Each row is a point. The window is the flat piece filled in between its corners: a triangle in 3 columns, a solid with four corners in 4, and so on. A path goes straight from each point to the next, and from the last back to the first. After which points does the path pass through the window?

Window (4 x 4)
-12	36	9	1
40	-35	3	-2
-36	70	-43	18
-18	-31	14	-7
Path:
(1): 9	-20	-19	-16
(2): 12	-10	5	-27
(3): 4	-17	22	27
(4): -44	33	-10	56
(5): -34	39	-17	-12
(6): -16	76	-40	-31
(7): -20	76	-21	62
(8): 7	-22	-9	19
Through the window after points: none

Window (6 x 6)
-13	13	16	16	-32	-2
57	22	-46	-39	15	-8
-8	34	45	0	1	-9
8	-13	34	58	8	0
24	-14	-16	-56	34	-8
-50	104	-53	2	-18	8
Path:
(1): 11	17	27	-15	0	52
(2): -8	15	4	-6	1	-54
(3): -28	61	-38	4	-6	-37
(4): -21	61	-18	-7	-10	45
(5): 14	44	-42	-25	-2	46
(6): 7	48	-52	-10	-1	-27
(7): -9	20	7	15	14	-66
(8): 6	32	22	2	6	51
Through the window after points: 1, 3

Window (8 x 8)
-19	40	-48	60	20	43	81	-29
-2	-13	-38	10	-26	51	6	-18
-19	-24	-28	-53	-13	-52	43	0
9	33	-17	-30	3	-57	-30	6
-2	56	96	-9	-30	-47	-43	15
30	31	59	50	-27	-74	-20	10
51	-2	27	-64	6	-42	-2	17
-33	-33	-33	20	44	42	18	-19
Path:
(1): 8	-16	-42	-4	7	-8	23	41
(2): 6	24	34	-12	-17	-23	-14	28
(3): 9	25	44	-13	-15	-26	-19	-25
(4): 10	13	0	6	-6	-1	-6	-46
(5): 1	10	-8	18	-9	2	-1	28
(6): 12	28	27	-1	-1	-24	-17	36
(7): 23	34	41	-5	0	-31	-24	-67
(8): 20	-12	-20	-16	7	-23	22	-78
Through the window after points: 2

Window (9 x 9)
-29	-19	48	35	-10	51	1	-53	16
-2	-36	-40	22	9	27	-1	9	10
-4	-20	13	30	48	-13	3	-11	19
-9	5	-9	32	6	16	36	-66	25
23	-17	-36	-94	27	-36	-8	-52	8
38	-20	-10	31	-23	-14	-14	5	13
31	37	-35	-30	62	36	-31	13	22
17	12	-9	-6	26	2	21	72	21
-36	72	-60	-87	62	-14	-45	-25	14
Path:
(1): 8	-20	-12	14	-12	0	-7	1	90
(2): 22	-9	7	24	4	7	-9	-22	-63
(3): 17	20	-15	-12	51	14	-8	4	-11
(4): 9	7	-24	-14	28	18	-20	8	71
(5): -12	7	-24	-18	23	6	-5	-16	86
(6): 1	28	-22	-12	30	2	11	-25	-38
(7): -21	-3	23	36	11	36	21	-41	-51
(8): -13	-18	17	7	-2	34	-15	-32	61
(9): -10	-4	-12	-22	9	-4	-14	-12	84
(10): 9	9	-26	-7	26	-14	-1	-20	-53
(11): -12	56	-40	-56	52	-3	-17	-26	-43
(12): -27	45	-46	-60	50	-10	-37	-19	38
Through the window after points: 1, 3, 5, 7, 11

Window (11 x 11)
2	31	63	42	50	-28	18	-42	-28	-17	-17
17	6	48	28	17	34	58	5	-20	8	-4
-58	5	5	-71	-18	-4	-32	24	23	3	6
-67	4	19	39	-30	0	-51	-35	3	27	19
-25	0	1	-45	3	53	-39	21	-43	-29	16
12	-15	72	-10	32	17	-7	76	-40	-12	3
24	30	40	95	79	-5	-5	-56	44	19	-32
-31	30	-23	-50	-16	4	-30	78	-49	8	13
-59	-12	-18	23	-20	-7	-16	10	9	-40	36
-20	-33	-27	-11	-37	-27	-50	-22	-1	9	10
11	40	29	-59	-49	20	-39	73	-17	-33	-7
Path:
(1): -15	4	19	19	6	18	-12	19	-22	-12	-15
(2): -37	-18	14	6	2	14	-4	22	-20	-29	-66
(3): 7	30	26	-12	16	-2	-14	3	-15	-5	58
(4): 7	32	18	-44	-17	-9	-66	17	-3	-1	80
(5): -52	-6	-9	-32	-24	14	-41	36	-16	-31	-61
(6): -45	-9	13	-31	-13	12	-15	39	-27	-23	-68
(7): -17	26	7	-37	-3	2	-33	21	10	12	86
(8): -2	26	35	6	18	0	-10	-28	-14	11	75
(9): -56	-12	10	27	14	-4	-25	-13	1	1	-52
(10): -63	-26	28	29	-19	21	-11	1	-23	-18	-63
(11): -5	25	18	2	1	-5	-33	-5	2	27	72
(12): 7	17	36	0	13	1	-18	19	-7	0	32
Through the window after points: 6, 10

Window (14 x 14)
-35	-1	-6	-32	36	-35	-8	32	-12	121	32	-14	34	-2
-31	-8	-13	-27	-53	1	-3	-16	32	-5	-5	30	24	10
5	-35	7	18	20	16	-7	-1	50	43	13	-31	-1	24
-13	13	-9	39	5	12	13	-57	-55	19	-19	10	42	32
19	2	3	29	-10	49	29	22	-20	-18	-22	-11	-45	11
-7	-13	9	-6	-114	30	19	43	5	-25	-13	-64	53	29
-13	32	25	-7	20	29	16	-11	26	-37	12	-19	2	19
-42	-32	29	29	-1	-29	-11	12	-8	-22	0	26	21	13
-60	-27	-39	3	-42	4	-22	-3	-16	-13	6	-38	15	10
15	13	-31	38	-2	-4	-42	5	6	-11	37	15	33	7
-9	21	-52	27	-16	-105	-39	12	17	-48	-42	-6	13	5
15	0	10	-33	6	-118	-9	-3	-30	117	91	-15	9	34
7	-20	-34	0	5	1	35	4	5	-33	12	1	32	28
48	-5	3	-81	18	18	-36	-22	11	-30	-14	-14	29	16
Path:
(1): -24	6	-18	24	-17	25	-16	32	6	-7	-14	12	12	72
(2): -22	10	-12	0	-18	-10	-13	9	-2	-2	-19	-7	4	62
(3): -4	-14	6	3	-14	-17	25	-5	-6	-10	-9	-16	13	-19
(4): 7	-21	2	-13	-28	-24	2	-33	10	-4	18	-6	36	-63
(5): -21	-1	-14	-10	-18	5	-12	4	22	4	-10	8	11	51
(6): -12	-7	2	-18	-1	26	-12	10	6	25	11	0	19	60
(7): -3	-23	15	1	-19	15	29	-15	-5	8	16	-16	20	-36
(8): 0	-15	1	10	12	-22	2	-21	-18	18	18	-11	18	-57
(9): -24	17	-13	-8	16	-12	-13	14	3	47	8	13	14	103
(10): -11	4	-15	-5	-9	-5	-35	21	-10	9	-17	0	23	78
(11): -5	2	-10	4	-14	-23	5	-13	7	-12	2	-12	24	-19
(12): 0	-15	0	-3	-2	7	3	-22	12	-33	-5	-21	29	-66
Through the window after points: 4, 10

Window (14 x 14)
27	59	35	-33	49	-9	51	-30	35	15	46	-39	39	-14
11	16	15	11	-21	43	6	-58	9	-7	8	-63	-1	-11
-2	-25	-15	55	12	84	7	0	-20	-56	-14	-27	-9	-2
15	9	-3	-25	37	111	10	7	-2	57	-21	24	41	8
-8	73	-13	-19	-29	10	10	-36	-22	-49	53	34	-62	-17
33	-9	75	-49	11	-15	-23	18	-5	8	-54	-13	10	-23
-19	71	33	11	-42	-36	-41	-10	-31	-23	-26	-2	-8	-11
32	-23	-6	17	35	27	23	-78	12	-30	22	11	20	-6
8	-20	48	-42	34	59	-19	24	-39	61	29	43	46	-4
-1	-47	-12	-11	49	37	-54	7	18	-5	0	3	3	-24
15	38	98	-2	53	10	-58	-13	-32	45	-48	-26	-13	-5
-20	53	12	-13	6	-23	17	2	-35	51	-13	-20	-46	2
13	35	12	-65	35	-6	7	-68	-29	-28	-13	-72	44	-28
95	92	31	-39	13	10	-5	-7	-67	77	26	14	24	0
Path:
(1): 6	45	31	-9	3	26	-11	-7	-32	27	-21	-10	10	-71
(2): 17	42	39	-5	3	-6	-6	-25	-24	4	4	-20	-9	-37
(3): 20	37	32	-32	11	-19	-24	-21	-14	-12	17	-25	-1	60
(4): -14	2	18	-10	13	20	-20	-16	6	-28	-7	-26	0	23
(5): -10	12	20	11	18	25	10	-8	-11	0	-26	-4	3	-80
(6): 7	45	21	-15	18	3	3	-4	-26	23	2	6	-5	-34
(7): 13	41	15	-29	21	9	-3	-9	-22	10	7	0	-8	31
(8): 14	30	38	-32	17	12	-22	7	-24	4	-7	-22	1	32
Through the window after points: none

Window (14 x 14)
28	19	32	50	70	-7	13	-53	33	30	27	-42	15	-7
30	-46	52	28	-4	10	-38	-7	-71	15	-16	20	-27	9
-6	25	-8	11	13	65	-77	20	-34	-16	-15	-52	39	4
54	-18	11	-19	-25	12	-25	3	0	16	41	-52	9	7
-10	-24	-21	-17	32	-20	-61	-26	4	6	-59	-11	10	41
13	51	17	-31	-43	-47	-24	-43	23	6	25	-69	64	2
-31	-32	14	13	9	30	29	-38	-47	53	41	12	-52	14
-37	50	-48	8	27	-92	-54	-6	12	48	0	-63	-12	10
-33	8	-8	37	-4	-57	5	44	-55	-62	-13	-19	-46	-9
25	-15	-59	45	43	-19	-17	38	-37	-2	23	29	83	6
0	17	16	-21	-59	-50	-59	-43	14	3	23	13	-48	13
-10	5	-6	77	-69	23	-35	-34	-43	-64	-7	-70	23	-9
-23	-12	40	8	-11	45	-47	-6	35	89	-29	21	-24	25
26	19	-47	23	-26	-64	-23	-53	-30	9	-53	26	-42	-18
Path:
(1): -23	-27	-13	-11	-7	-26	-40	-25	3	-3	14	-47	9	-71
(2): 22	54	-20	26	-7	-24	-19	1	-10	8	0	-27	13	61
(3): 16	34	-15	17	-7	-20	-20	-15	-6	16	0	-32	20	61
(4): -7	-30	-2	-13	18	-36	-49	-7	1	9	20	-25	18	-80
(5): -14	-44	10	18	-11	-47	-43	-38	18	43	0	0	5	-78
(6): 12	25	7	11	-1	-19	-3	-24	-7	22	0	-6	-37	64
(7): 20	32	-7	36	-1	-9	-4	6	-23	14	-9	-7	-8	59
(8): -31	-17	-22	-8	14	-37	-61	-20	11	2	6	-22	18	-45
(9): -8	-24	-1	10	5	-1	-34	-13	-12	10	-2	-37	14	-29
(10): 25	39	10	39	24	20	3	0	-22	21	4	-24	5	66
(11): 20	8	-5	10	-10	-3	-23	-4	-18	4	13	-24	0	31
(12): 0	-30	10	6	-11	-18	-33	-15	-9	4	8	-29	11	-43
Through the window after points: 3, 11

Window (14 x 14)
14	-64	25	-14	-33	-28	-9	1	-27	25	64	-23	24	-34
30	98	-16	107	39	-39	29	4	29	-28	29	-31	66	-6
-26	91	-37	12	66	-3	7	-51	26	-10	38	6	26	-47
69	67	40	111	-18	-5	20	-73	-26	-89	89	-9	37	-6
11	-8	-43	-44	23	6	26	42	-57	-2	28	22	-21	11
34	-50	-38	-62	1	43	-25	3	8	15	-33	-29	-21	-1
-40	61	-75	37	10	-44	17	-42	26	-75	9	-12	60	4
-47	26	-66	16	70	-11	-27	-11	-38	-16	-11	-62	-24	-3
11	4	33	-38	-69	-11	-2	5	-52	27	-21	-13	-29	-15
-38	19	-10	-39	6	54	3	39	-22	-32	11	-60	18	-11
-1	79	-9	121	-8	-29	0	-7	55	-83	72	5	-4	-35
25	-43	52	-49	6	0	-50	31	-56	-36	-26	13	10	-23
-12	16	-73	-31	-1	37	-72	27	-53	22	2	-3	24	-9
-49	-28	-37	12	23	59	8	9	-44	9	-45	8	12	-23
Path:
(1): 35	-19	-43	-10	-3	10	-10	-4	-30	-4	-15	-24	0	-61
(2): -14	-11	-6	-24	8	12	-22	5	-1	5	22	-19	2	28
(3): -39	4	-10	12	23	23	-29	-22	21	-10	15	12	20	50
(4): -6	25	-33	37	8	6	14	3	-27	-32	3	-16	9	-46
(5): 33	4	-20	-3	4	-21	-6	4	-26	-40	33	-17	23	-52
(6): -10	17	19	-4	7	-3	-21	1	-20	-2	21	-1	-4	25
(7): -20	2	-5	-12	15	-3	-12	-2	-7	11	27	8	1	44
(8): 13	18	-34	1	8	9	-4	1	-42	-17	3	-37	27	-59
(9): 16	15	-46	0	-7	3	14	13	-45	-38	0	-40	1	-51
(10): 0	-5	-4	-5	2	13	-12	19	-21	-7	9	-8	9	20
(11): -6	14	-15	6	6	-1	-28	-14	-19	-4	16	4	9	9
(12): 31	-1	-40	12	17	-9	4	17	-33	-19	10	-17	12	-59
(13): -4	23	-26	-19	5	25	1	23	-23	-22	3	-31	19	-44
(14): -34	3	28	0	3	13	-31	7	-26	-17	20	-23	7	64
(15): -19	9	23	-12	19	25	-35	-10	30	-5	26	4	15	39
(16): 13	13	-37	10	-8	6	6	16	-22	-35	6	-34	-4	-46
Through the window after points: 1, 3, 13, 15

Window (14 x 14)
4	-6	7	-10	6	1	28	-17	-62	43	22	47	11	-13
-82	48	-47	-23	24	36	-11	44	1	-17	0	-42	38	-50
-18	7	-30	-31	-24	44	-40	8	-14	2	-9	-12	11	-5
-54	41	-3	-25	-4	9	-23	-27	21	-30	5	-54	-3	-68
18	-10	14	-97	28	25	13	12	-27	53	-35	-8	12	-45
-9	-12	-30	-24	-19	19	27	-2	39	-9	86	34	31	-9
-23	-52	-24	18	8	-24	26	-1	46	-11	46	63	33	65
38	-24	62	-54	-20	-4	25	26	-67	42	10	-26	12	-1
33	-4	59	-7	26	35	3	2	-29	75	27	-1	6	-14
-26	5	-26	-29	35	29	-38	-11	-13	-66	22	-38	39	-31
-38	-51	-17	8	-16	-22	-12	-7	31	22	66	60	79	8
25	-8	29	-18	-12	49	49	3	-21	43	-31	-3	42	-60
-10	65	-17	-21	6	-9	-34	-5	21	-43	24	-2	48	-9
-53	37	23	-55	10	32	-58	29	-8	-82	0	-4	6	-32
Path:
(1): -28	13	2	-24	0	24	10	-22	-11	4	33	0	36	-6
(2): -40	15	-11	-49	-10	25	10	-25	17	-5	43	14	27	22
(3): 40	-17	-19	16	-3	-6	0	44	13	-13	54	9	33	-79
(4): 4	-14	-13	-1	13	10	-3	12	-9	-7	18	8	15	-21
(5): -71	16	22	-57	2	-10	1	-32	15	22	3	25	64	60
(6): -26	17	26	-49	28	57	31	-23	1	2	51	3	41	14
(7): 14	-13	-1	-8	-12	-6	-28	27	-6	19	11	7	1	-47
(8): 14	-36	3	13	-17	-16	-35	75	20	-15	4	24	17	-37
Through the window after points: 2, 6

Window (14 x 14)
10	-36	7	47	35	-5	41	54	77	62	-33	58	-16	-14
-15	-1	35	33	41	18	-36	-23	-15	24	69	-33	76	-43
-45	-33	10	15	16	58	-79	40	30	28	12	-17	73	-54
-52	-68	-1	58	8	-12	-15	3	25	59	-32	62	-55	-23
-29	-34	16	-90	55	-4	0	-30	-42	-13	31	-16	62	-33
22	16	-16	-42	-29	31	33	6	21	7	43	-13	-40	-6
-16	20	21	10	-63	-12	42	43	10	54	-30	28	-15	-36
23	49	-39	-13	-5	28	25	3	-8	31	-20	62	-19	-27
-41	-19	-50	6	33	-14	-34	11	-1	37	37	-55	74	-48
6	60	12	-48	42	2	-27	16	-29	-12	13	-60	7	0
-55	26	-14	38	-21	50	75	21	25	29	-39	27	-29	4
-38	-32	-9	63	-34	-25	4	16	73	26	-37	89	5	26
35	-8	-6	-32	12	11	13	-30	-35	-47	-13	-53	24	-48
-8	26	8	-49	19	12	-11	-56	26	30	-6	-47	30	-42
Path:
(1): -34	-3	4	14	5	-8	15	21	35	21	14	25	3	-39
(2): -32	27	-24	-2	-6	-1	42	28	45	-14	6	29	-19	-65
(3): 14	-23	6	-11	9	11	3	-30	-30	57	-7	-8	10	43
(4): -18	-14	0	7	-5	11	4	10	12	51	-22	8	26	6
(5): -42	12	10	39	34	2	5	7	31	-26	10	31	-12	-82
(6): -24	28	-6	-9	13	-5	-7	-5	30	-17	29	9	-10	-58
(7): -16	-22	-12	3	-13	23	-2	4	-25	37	-32	-11	47	20
(8): -4	-3	-12	27	-18	26	4	14	27	56	-15	10	21	15
(9): -23	18	-6	25	5	3	9	9	32	12	3	8	-15	-49
(10): -33	40	-5	4	-9	-2	36	6	31	-6	0	50	-5	-37
(11): 8	-12	-10	10	-11	47	14	20	-22	79	-33	-18	-2	-1
(12): -16	-17	-2	0	0	24	-7	16	24	64	-20	25	20	8
Through the window after points: 10

Window (14 x 14)
-1	59	11	-2	-54	-7	77	-5	31	-6	-24	19	-48	22
-55	-46	27	37	-82	-15	-42	12	-9	71	23	32	70	9
-42	62	107	-13	-12	19	62	-28	38	35	17	-6	-56	22
-45	-18	-31	78	6	8	-68	17	-40	40	36	-4	6	-20
-37	67	50	-3	-10	5	-6	22	21	21	-12	18	48	-5
5	56	110	14	-52	55	37	16	30	-34	-30	7	-51	1
27	37	72	2	-9	64	22	5	54	51	-50	67	-33	7
-7	-36	-2	14	15	-62	-89	28	-26	9	34	-22	-16	29
54	48	77	12	-17	27	87	-16	15	0	12	19	1	11
-28	-40	6	26	35	-27	-29	-25	-65	-19	-39	7	-16	7
-6	-53	-57	-73	-31	41	25	5	-53	-28	32	23	12	-5
27	-37	-34	-54	-35	27	42	-8	-28	9	-28	-58	3	-25
-19	-92	-52	-27	-6	15	51	21	19	-30	10	-16	31	-18
5	-18	-12	26	13	0	-87	-74	4	-29	-5	5	-16	-15
Path:
(1): -3	-11	-20	17	-14	40	-6	-19	-14	13	11	-9	16	44
(2): -16	-18	12	-15	-14	-41	3	6	-10	12	-2	21	-7	-59
(3): -2	-18	1	-30	-25	15	17	9	-18	-18	9	24	-15	-33
(4): -9	-16	-12	-22	-28	56	6	-18	-21	-12	7	-10	14	55
(5): -8	24	10	2	2	58	6	-10	14	-18	-13	-26	-12	84
(6): -5	4	16	-7	-1	-7	4	-3	-12	-4	3	16	-20	-42
(7): -10	-27	35	5	-19	-26	-17	-1	-1	28	18	32	-4	-67
(8): -24	-3	-5	20	5	68	-17	10	-27	-8	-13	-33	13	84
(9): -31	-12	-13	-2	-12	57	2	-11	-6	-1	-17	2	33	80
(10): 8	-8	31	-11	-5	-21	12	11	-10	5	-1	28	-28	-71
(11): 5	12	41	-5	-32	4	14	-2	1	8	-6	23	-14	-30
(12): -3	31	20	18	-16	34	8	-19	10	10	-19	-8	-17	64
(13): -14	-3	-15	15	-15	52	-1	10	6	9	-15	-16	41	70
(14): -23	-18	9	1	-18	-21	-4	-6	-11	38	20	18	6	-34
(15): -10	-10	48	-4	-21	-33	25	28	11	18	23	30	-25	-55
(16): -23	-2	17	14	-8	16	2	-5	11	0	6	5	8	36
Through the window after points: 3, 9
